Every row gives one point. The points of each table are mixes of a few directions, plus a little noise. Count the directions of each table, and those that both share. Where both have some left over, give the other angles between the two spaces (their principal angles), to ten degrees, smallest first.

First, 4 rows:
[[  9  21   6]
 [ 30  64  17]
 [-22 -48 -13]
 [-17 -37 -10]]
Second:
[[-45   0  30]
 [-11  14   0]
 [ -2  -4   4]
 [ 55 -51  -7]
 [-40  14  19]
 [ 44  27 -45]]
Directions: first 1, second 2, shared 0; angles 50

First (8 x 8):
[[  1  21  27   5 -11 -22 -21  -2]
 [  0   4   5   1  -2  -4  -4  -1]
 [  0  -1  -1   0   0   1   1   0]
 [  1  33  44   8 -18 -37 -35  -4]
 [ -1 -38 -49  -9  20  41  38   3]
 [ -1 -19 -25  -5  10  22  21   2]
 [  2  59  78  14 -32 -66 -62  -6]
 [ -2 -60 -78 -14  32  66  62   6]]
Second (7 x 8):
[[  7  52  -8  22  25 -38 -60   7]
 [  0 -30 -29 -38  48  64   6  -9]
 [ 27  -6  26  13  -7   6   7  -1]
 [ -8 -38 -60  15 -10  13  62  15]
 [ -9 -19  62 -57   2  43  -8 -28]
 [ -2  31   3  31 -23 -53 -15  11]
 [-13  10   8  14 -35 -36  10   6]]
Directions: first 1, second 4, shared 1

First:
[[ -6  74  10  -2   2  15   1 -21  -3 -47  22]
 [ -5 -10  -2  44  32  37  -9  10   4 -33 -20]
 [ -9 -52 -44   0 -32 -22 -58  54  38 -28  22]
 [  6  38  27  -8  14  69   0  48   8  21  33]
 [  7   1  17   1  17   8  28 -18 -17  30 -18]
 [  3 -19   0  -1   1   4   0  14   2  20  -3]
 [ -4   2 -20 -31 -42 -55 -14 -14   6 -10  18]
 [ 12  19  21 -47 -19 -11  25  -5 -11  62  19]
 [-13  21 -13  42  18  14 -20 -11   7 -80  -7]
 [ -2 -61 -16  31  13 -67  27 -77 -27  -6 -75]
 [ 11 -15  18 -28  -4  10  17  21  -4  70   6]]
Second:
[[ -3   7  -9  14 -13  -4 -35  15  17 -28   4]
 [ -6   5 -14  -1 -18 -23 -21  -3  10 -28   7]
 [-15  -7 -29 -42 -17 -71  45 -74 -23 -30   9]
 [  1  14 -12 -25 -52 -36 -48  26  25   0  30]
 [  7  12  11   2 -12 -22  -5 -18  -5  16 -17]
 [ 16  -9  40  30  46  95   6  62   2  61 -13]
 [ -4  -5   1  11  26 -10  42 -54 -26 -14 -28]
 [  3 -18  13  12  40  72  17  45   2  23   7]]
Directions: first 4, second 4, shared 3; angles 90
